Every row gives one point. Two turns around zero, p and q, are shown by what they do to some points. Write where each new point lands after one turn and then the other. Backwards means that the second turn is done in reverse. Each puzzle has new turns, and all numbers are rounded.

Turn p:
[  1 -23   6] -> [  5 -12  20]
[27  8  9] -> [27  9 -7]
[-18  23   2] -> [-20  19 -10]
[ 46 -18 -24] -> [ 40 -34 -15]
[-56  11   7] -> [-53  18  12]
Turn q:
[ 0 26  9] -> [17 21  6]
[-16  -2   0] -> [-13   9  -3]
[ -8 -69 -17] -> [-51 -49 -11]
[-14  12 -32] -> [  1  11 -35]
[ 3  4 19] -> [ 3  5 19]
[33 29 21] -> [42  5 25]
Where do these land?
q, then p: [  7 -42 -43] -> [-22 -55  14]
q, then p backwards: [-17  10   0] -> [-6 17  8]
p, then q backwards: [-12  -3  25] -> [-9  7 25]
q, then p: [22 35 17] -> [ 39  19 -10]

Turn p:
[30  9  6 17 -5 20] -> [19 19  3 16 21 18]
[-47 -33  49 -35  30   1] -> [-46 -27  27 -65   8   2]
[ 10   9   0  26 -23 -19] -> [ 18  10  18  25 -18  -4]
[ -4  -6 -38 -37  11 -21] -> [  4 -30 -41 -13 -19 -17]
[  4  21 -39  39 -33  19] -> [ -2  33 -17  59  -9   0]
[-14 -50  11 -24  20 -10] -> [-21 -50   7 -27   1  12]
[ 12  18  -1  -2 -30   8] -> [ 13  27  -7   7 -15  15]
[ 8 34 12 16 30  3] -> [ 15  21   8  -4  32 -28]
Turn q:
[-35   3   8  29  43 -16] -> [-44 -14  20  28  30   1]
[ -8  -1  -4  11 -53  28] -> [ 23  24  -3  11 -37  35]
[-28  20  -8  13   0   3] -> [-22  23   4  18   2   9]
[ 42   6 -23  12  11 -13] -> [ 23  -3   1  12   3 -45]
[-20 -38  -4 -22   6   7] -> [-12 -27 -33  -7  -1  21]
[ 63  12  22  33  12 -17] -> [ 40 -14  50   3  11 -41]
[-27  -5   9 -23   8  35] -> [ -6   6 -22 -11  22  39]
[ 26  -6 -25  12 -10  -5] -> [ 21  -2  -7  16 -16 -24]
[-14  10  26 -65 -18 -22] -> [-25   9  -8 -71 -14   7]
Where do these land?
q, then p: [-11 -17 -21 -17  46  11] -> [-18 -36 -21  15  17 -28]
q, then p backwards: [  5  60  17  22  13 -45] -> [-46  26  42  43  13  -9]
p, then q: [-14   1 -11  -3 -28   1] -> [  0  21   1  10 -21  12]
p, then q backwards: [-32  16 -18  30   2  27] -> [-27  28 -30  14  20 -13]
p, then q backwards: [ 17 -28   8  11   6  -4] -> [  2 -19  22  17  10   8]
p, then q backwards: [ 62  17  30 -22  10  18] -> [ 27  10  27 -23   0  62]
q, then p: [ -6 -12 -13  -3 -43 -32] -> [ -5  15   2  11 -49  20]
p, then q: [-21 -36   8 -19  -6  23] -> [-12   2 -29   1   6  41]

Turn p:
[  3 -38  13  39   7   1  -8 -13] -> [ -5 -31  15  33   8  19  27   1]
[ 14  -1  -5 -19 -26 -28   9 -18] -> [ 11   0  -4  -2 -22 -33   8 -25]
[ 14  27 -69  13   3  24  -3 -13] -> [-22  18 -36  30  40 -28 -35  -5]
[ -2  -7  31  20 -11 -30 -28  12] -> [ -6 -42  20  -3 -31   5   2  13]
[ -8  20 -68 -56  18   5  11   4] -> [ 18  30 -58 -33  39 -27 -25 -16]
[  3  -5  29 -63 -18  15   2  29] -> [ 34  30 -16 -33 -43  28  -4  -7]
[-28   1  19  32  -4   5  16  21] -> [-27   3  15  -6  -3  12  23  35]
[39 -4 18 13 42 12 17 -1] -> [37  9 33 28 24 10 -5 14]
[-34   7  33  22  -9  -3 -17 -19] -> [-39 -18  31 -13 -10  17   8  -8]
Turn q:
[-27  -3  11  21  28   8  36  -8] -> [ -6   1  14  -2  24  12  49 -13]
[-23   1 -31  36   6   3  48   6] -> [ -5   9 -26  14   6  14  62   7]
[ -9 -18 -26  -8 -12  12 -52  14] -> [-10 -30 -35   8   4 -28 -35  -3]
[ -5  23 -13 -25  12 -18 -38  19] -> [-10  16  -5  -4   1 -49 -27   8]
[  2 -19  54   6 -21  38  42  19] -> [-18 -15  23 -15  27  70   3  19]
[-21 -11   6   7 -18 -21  22  -8] -> [ -5 -18  12  -2 -19   5  29  15]
[ 21   9 -10 -26  -2   5   1  14] -> [  8  19 -14 -19   0   0 -21  12]
[ 28 -43  42  -8   6   5  26 -18] -> [ 39 -23  35 -19  12  41  -2  -2]
[  8  22 -18 -25 -15   0 -55 -52] -> [ -2  -1  -7  -5 -48 -31 -42 -49]
[ 27  40 -15  21  16 -31 -31  13] -> [  9  43   1  43  -7 -34 -18   5]
Where do these land?
p, then q backwards: [ 29  30  14  26   6  -9 -13 -27] -> [  2   6  38   9   4 -17 -41  -6]
q, then p backwards: [-42 -47 -28  -5  23 -11   2 -24] -> [-14 -41 -17  -7   2 -60   3 -15]
p, then q: [-15   7  34  16 -17 -13 -13  28] -> [-26 -27  -3 -15   3  16 -13  31]
q, then p backwards: [ 11 -12   5 -44   6  26  34 -28] -> [-33  -4  24 -53  17  -3  -7   2]
p, then q: [ 30 -22 -23  17 -17  11  10  -6] -> [  7   8 -11  41  -7   7  27   0]
q, then p: [-11  11  37 -39  -3 -23 -30  33] -> [ 11 -40   6 -49 -28  21 -11  15]
p, then q: [-40  32 -35 -20 -38  -5 -28   8] -> [-21 -24 -31 -27 -31 -53   5  -2]
q, then p backwards: [-13 -38 -33  24   1 -30  28  33] -> [  3 -47 -21  26   9 -21  25  41]
p, then q: [  7   8  27  17 -22  28  27  16] -> [-45  21   4  14   0  22   1  16]
p, then q backwards: [ 29  33  34  12  37   1   4 -28] -> [ 23   4  59   1  26 -17 -19  -5]
q, then p: [ 14  -4 -32  -4  23  27 -21  -4] -> [  5 -16  -8  13  30 -23 -21 -24]

Turn p:
[ 17 -11 -42   3 -25 -16   8  23 -35  -7 -19] -> [ 18  36 -34  12 -41   8  -7  12 -14 -16   1]
[-29   9   6 -23 -12 -27   8  19   5  34  36] -> [-38   9 -17 -34  14   7  17  26  -4  23  24]
[-31  12  26 -33  17  37 -21 -42  -7 -26 -14] -> [-11 -28  59 -21 -15   5  24 -38   3 -12 -20]
[ 19 -34  21  23   2   1  52 -14  11   2  24] -> [ 16 -16  -8  37  32  15  -3   0 -33  42   4]
[ 16 -19   5  27 -38 -45  17  -7   7  -6 -15] -> [ 32  14 -31  15 -13 -33   0   2  -9  41   7]
[-15   7   4 -25  34  34 -23 -52  13  29 -10] -> [-10 -41  37 -47  11   9 -26 -32  -3 -12 -14]
[-20  39  22 -38  36  20   1  -3  30   3 -22] -> [ -6 -38  23 -37  16  17  21   2  39  -9 -31]
[ 36 -18 -47  14 -11 -12  21  21 -28 -27  -3] -> [ 36  24 -32  38 -27  15  -4  15 -21 -24  14]
[-30  13   4  -6  31  34 -20 -37  54   2  -1] -> [-20 -68  25 -19  16  -6  -9 -28  27  -9   0]
[ -9  55  12  31 -28 -20  13  19 -10  31  39] -> [-26  46 -43 -13  48  -5  24 -14  14  11  19]
[  7   9   7 -35  13  23 -44 -20  22 -26   9] -> [  3 -22  57 -13  -8   0   0  -8  28 -19  23]
[-11 -15 -21  19  21 -19 -19  28 -31 -24 -10] -> [ -5  13  -7  20 -19 -28   6  25 -20 -41 -11]
[ 42 -15  19  23  -6 -24   7  17 -12  19   2] -> [ 24  36  -8  15  23 -10 -21  22 -11  21  -4]
[  9 -31 -16  19 -33  15   2  48 -20  -3 -16] -> [-13  35 -21  44 -35   8 -22  16   3   3 -12]
Turn q:
[ -9   3  13  37  -8  -6  34   0  21 -13  44] -> [ -9  -4  -4  27  -8 -25   4 -25 -34  11  44]
[ 20   0  15  10  32 -15  -4   6 -13  32 -11] -> [30 19 23  6 26 -1  0 27 -4  7 -4]
[ 15  -4   5 -44 -31  -8  -3  -9 -10  34  -3] -> [ 25 -16  11 -35  -7  -2  20  -2  38  21  -7]
[-16   8  16 -40  21 -10  10 -35 -13  34   2] -> [  5   6   7 -39  42 -24  26  -6   7  18 -18]
[ -2 -48 -26 -30 -10 -42 -29  29   3  18 -21] -> [-17 -23  33 -17 -11   0  -5  57  51  -7   5]
[  1   5 -22  29 -13   6  14 -53  15 -32  44] -> [-10   6 -55   4 -11 -40 -26 -34 -13   5  29]
[ 23  20 -25 -18  -7 -21  15  -9  12   1 -22] -> [ 10 -10 -32   1 -11  -8  20  28  11  17 -17]
[-14 -10  10  34  10 -25 -34  23 -33 -19 -17] -> [-19  45  36  11 -20   7 -23  23  -6 -18  -5]
[ 27   6 -23 -49   9   1   0  18 -28  -7   2] -> [  6  -8 -15 -45  -4  37   2  29   0  18  -6]
[ -4  -5  26  38 -12  18 -14  41 -12 -40 -41] -> [ -4  13  29  32 -43  32 -10  -2 -25 -43 -21]
[-39  42  22  20  20   7 -41  46 -15 -24 -18] -> [-39  53  24  29   1  53  13  -5 -12 -19 -18]
[  9   8  -5  39 -14  51  14 -31  39   7  39] -> [ 20 -19 -37  36  15 -12 -23 -60  -5   2  27]
[-18   4 -25  26 -14  56  47 -21  16  -7  16] -> [-10 -42 -32  24   4 -10 -25 -52 -31  14  -8]
[ 10 -31  18 -50  19 -11  -7  -6  19  17 -13] -> [ 15 -22  12 -34  28  -8  25  24  22 -27   2]
Where do these land?
q, then p: [-17 -20  36  24 -22  46 -24 -20   0 -44   9] -> [ 22  -7  35   2 -26 -24  31 -56  -6  -8  29]
p, then q: [ -2  18 -34  25  22 -17   2   5 -37 -18 -34] -> [ -6   6 -37  -4 -50   0  -7  29 -17  -2 -24]
p, then q backwards: [-27  15 -47  16  25 -18 -23  26  -3 -48   7] -> [  3 -22  18   0  -4 -24  -5  -8  63 -46 -20]
q, then p backwards: [-21 -23  22   0  -6  25 -12  -8 -28  18  38] -> [ 12  13  13  -7  -9  22 -30 -46  -1  22  16]
p, then q: [ 43  43  17  18  21  28  18   8 -21  39 -17] -> [ 17  19 -45  11  39  28   3  16  -5 -34 -42]
q, then p: [  7  10 -11 -46  18 -13 -41   4  22  15 -20] -> [  0 -45 -11  18   5  28   5  29  36  -9 -11]
q, then p: [-35 -18 -20 -14  20 -15  35  28   5   7  -8] -> [-39  -2   1   7  -5  -7   5  31 -30  12 -35]
p, then q: [ 42 -38   3 -22  -3  -8  14 -29  38 -15 -21] -> [ 62 -10  25  -1  -7   8 -20   6  28  -7  30]
p, then q: [-10  -2 -13  -1  -5   8   9 -28  26  15  -5] -> [  2 -14   1 -21  12 -14 -20  -1  26  -7   4]
p, then q: [ 19  14   0 -21 -29  30  14  20 -38  19  15] -> [  2   7 -26  12  17  33   7 -48  -4  10 -24]
q, then p: [ 37  16   9  42 -26   9 -43  21 -17   8 -19] -> [ 15  25   4  23  18  -7 -22 -41  57   4   7]
p, then q: [-28  27  35 -42 -14 -37  18 -19  28   5  15] -> [ 11 -54  17 -28  37 -12  33   6  -5  31  10]
q, then p backwards: [ -8 -42   3  21   0 -38  33  -8  25   0  39] -> [-16 -29  -4  16   0 -37 -39 -19  25 -17  38]

Turn p:
[-46  11   8 -21  15  20   9 -20 -12   8 -21  17   0 -19] -> [ -6  19  19   5  19  36  16 -10 -13  19 -16   8 -28 -27]
[  7  24  -1  13 -14   2  18 -18   8  15   7  13   8   1] -> [  5  30   8  -3 -13   5   0 -18  22   2   9  -2   0   9]
[ 11   0  12 -23 -37   7 -19  -9 -32   9   1  -3   8  -1] -> [  6   3  19 -24 -17 -24 -11  -5 -26   8  13  23 -20  -3]
[  2 -16 -10  12  22   6  12  28 -13  13  -9  -7   3   7] -> [ 15 -17  -2   2  -2  20  13  27  -2   8  -1   4  22   7]
[ 16  -8   2   8  25  -9  10  -7   0 -25  -9  -1  14 -15] -> [ 15  -2  -1  10  10  -5   4 -12  -9  -7 -18 -17  29 -11]
[  1  12  14  20   3  -7  -3 -19   3  11   0   7 -29 -11] -> [ 13   5  -3  29  -6   7 -18 -16  10   2  -1  -4 -20   6]
[  4  -1 -51   7  -3   5 -11  20   0   6 -13 -43   7  11] -> [-26 -12  -9 -18 -33   4   3  35  -9   3 -27  -6  19  26]
[  2  17   4   1  11  -5   0  34  14 -16  -5  16   4 -23] -> [ -4  18  -5  17  16   0 -15  23   5  -7   3  -4  21 -26]
[  4  -8 -22  14   7 -26  -1   8  12   7  14  14   6 -15] -> [ -9   1 -22  20  -9 -10   5  -3  18  15   2   3  25  -6]
[  8 -63   9   7 -28   5 -15 -16   6  14 -51   0 -18  70] -> [ 28 -65   7 -25 -25 -11  32   6  27 -43 -21  32 -42  14]
[ -7  18   3  17   7 -37  -2  20   4 -18  21   5   1  23] -> [-18   2   5  30  22 -22   2   9  15 -11  15   0  18  25]
[ 12 -24   1   9  -2  20  -7 -15   1 -33  14  16 -13  25] -> [ 11  -9 -26  -3   5  -7  18 -18 -14 -42  10   2  -9   9]
[ 14  19 -11 -76   6   0   5  31  -4   3  11 -33  -8 -19] -> [-14   8 -13 -49  37 -10 -40  31 -22  41  -9  -3   5  -2]
[-10  -2  18   9 -33   6  11 -16   0  -5  21  -8   2 -16] -> [  0  11   8  -1 -14 -13   5 -14  -5   5  26 -27 -22  -7]
[-19  20  23   3  20  14  -9 -18  15  11  17   6  13 -18] -> [-18   8  13  11   9  31 -15 -31   1   4  16  -9   0 -16]
Turn q:
[ 13  16  17   5  -9 -15  -6 -23  15  44 -23  -5  -1  -1] -> [  6   3  19   6 -10 -27  -5 -28  -2  40 -20  -1  16   0]
[ 5  8  4 -3  4 16 12 15 22 -5 16 -5 14 -7] -> [  9   6  -7 -10 -14   1  -7  10  13  -3  27   1  17  -1]
[ 11 -59  12  42  -6  15 -22  17   3  -9 -13   3  -3  -8] -> [ 10 -33  21  45   7  -3 -21  25  26 -20  -5 -20 -15 -19]
[-11  12 -34  -1  -7  40  13  12  10 -10   9  11  17 -14] -> [  5   6 -15  -6  -1  48 -15   2  19  -3  25  15  12   3]
[ 21 -33  -4  -4  -6 -11  14   7 -38  17   9  -2  -1 -14] -> [ -2 -28 -14  34   7  -5  21  23 -19  15   4  12  -8   2]
[-34  11  10 -13  19 -18  11   6   9  23 -39   2  10 -17] -> [ -1  13   7  -6  31 -14  -1  -5   4   4 -26  10  48  19]
[  7  -9  14  -8  14  23  -3  18   4   0 -24  14 -19  -4] -> [17 16 25  4 13  6  8 27 16  2 -9  0  2 -9]
[ 23  -5  -3  64  10 -13  12  -9  -9   4   2 -23 -30 -18] -> [ -7 -14  17  51   1 -12  29 -35   3  -9  23 -21   0 -24]
[  1 -16  15 -13  10  16  -7 -44  12  -8   6  14  17  11] -> [ 34 -24  12 -31  -1  -3 -10  -7   3   3  -1  -5 -21  19]
[  0  15   3 -17   5 -14 -11 -10 -40  -3  15 -61   8 -22] -> [ -9 -16 -17  -3 -18   7  24   0 -61  -5  -2 -29  29   0]
[-32  14   2  -6 -10 -15   6  -4  15 -12  17   6 -49  32] -> [-44  14   4 -37  -1  -7  24 -13  24  -9 -11   0 -25  -9]
[-17  12  10 -11   2  -6 -30   4  -5  -5  12  21  14  51] -> [-20  19  12 -30  -1 -11 -34   8 -17  -8  -6   3 -33  18]
[ 20  14 -36 -14 -11  -3  11   8  -2 -16   9  -9  13  26] -> [ -3  27 -41   2 -14  14  -3  -2  -6   5  13  -6 -21  11]
[ 13  16 -26  -8  -2 -13 -12   1  16   2  12  16  14  -7] -> [  8  12 -25  -8   5   0 -22 -14  -7  10  10  14  -3 -17]
[-21   3  18 -10 -14  -3  11   4 -11 -22  -8  19  -2  -7] -> [ -2   0   3  -9  -5   4  10   9   5 -26 -21  28   2   8]
Where do these land?
p, then q backwards: [-12  -3  -1 -12 -18   9 -28  22  -1  35 -11  12 -31 -11] -> [ 19 -14 -10 -10 -35  12 -11  18  -6   4  25  34   4   8]
q, then p: [ 11  -7   2  21  -6  -2   7 -18 -12  -5 -25 -11  54 -21] -> [ 13 -17   5  -3 -36 -18  14 -19 -10 -38  -2  13  22  19]
p, then q: [ 16   9 -11 -21 -13  19   0  10   1  48  18  -9 -26  36] -> [-16  19  -2 -36   5   7 -17  30  14  34   0   3 -40 -10]
q, then p backwards: [ 31  -3  14  -3  26 -11  -4  -4  -5 -29 -14  -3  25 -11] -> [ 32  -8  15  16  -5   7  14   2 -24 -32  -7   7 -17  -3]
p, then q backwards: [-15   3  47   6  -1  -2   2  -1 -11 -17   9  -9  22 -13] -> [ 10   3   9  34  36   8 -22  -4  -8  11   8  -8 -12  -5]
q, then p: [ -6 -18  17  16   6 -23   3 -31  -6  -6 -16   1   2  12] -> [ 19 -25   6  10  11 -17   9 -12   9 -11 -25  -7  -8  15]
q, then p backwards: [-25   1  -7 -15  24   5   6 -18 -15 -16 -11  -5  30  -4] -> [ 22   5  -2  -3  29  20   9  -4 -11 -15   8 -15  -7  30]
p, then q: [  7  -2 -11 -34 -10 -10 -10  15 -10  33   4  -6 -39   7] -> [-21  16   4  -1  32  -4 -14  19   5  34  -9   8 -24 -22]
p, then q backwards: [  8  10 -18   0  -1  22 -14  -5 -12  31  27   8 -48 -11] -> [ 23   9 -41 -14 -26   7   7  -1  -9   0  12  14  37  22]
q, then p backwards: [ -3  -7  17  17  24  -5 -10 -10   9 -16  -6  28  53   1] -> [ 49  15  37   0   1  -5 -14  -1 -11 -11   0  -1 -19  23]
p, then q: [  8  15 -17 -32 -38  13  -6   5   1  17   4  26 -34   8] -> [-18  36  -7 -24  17  11   4  -3   3  17  -8  26 -20 -37]
p, then q: [  0 -10 -29 -17 -10  -3  -4  17  28  27  27 -11 -27   0] -> [-33   2 -24 -15  25  16 -21   6  19  30  -1  -9  -3 -13]
p, then q: [ -9  31  -3   5 -10 -16   1  -7  27  -7  14  -8 -20  -5] -> [-26  14   7 -16   2  -1  -9 -25   4  -7  -5 -28   7 -11]
q, then p: [ -9  20 -22  30   3 -32  22  33  -9 -19  19  -3  -9  18] -> [-37  34  -9  35  15   2  26  -9  -7  -2   1 -20  -7  20]
p, then q backwards: [ -1 -28   5   9  -8   8  -4  -9  -8 -37   6  -3  18   1] -> [  5   4  16   8  17 -23  -1 -12 -14 -18  15 -23 -10 -14]
q, then p: [  0 -15  15   6  14   8  39  -2   8 -10 -15  12  13 -16] -> [ 11  -3 -10  -9  11 -10   7 -10  27 -28   9  -6  30   5]
p, then q: [ -2   2   2  22  19  21   0   3  14 -29 -30 -16  17  10] -> [ 21   3  -1   9 -17  16   6  18   5 -38 -10 -19  14  18]
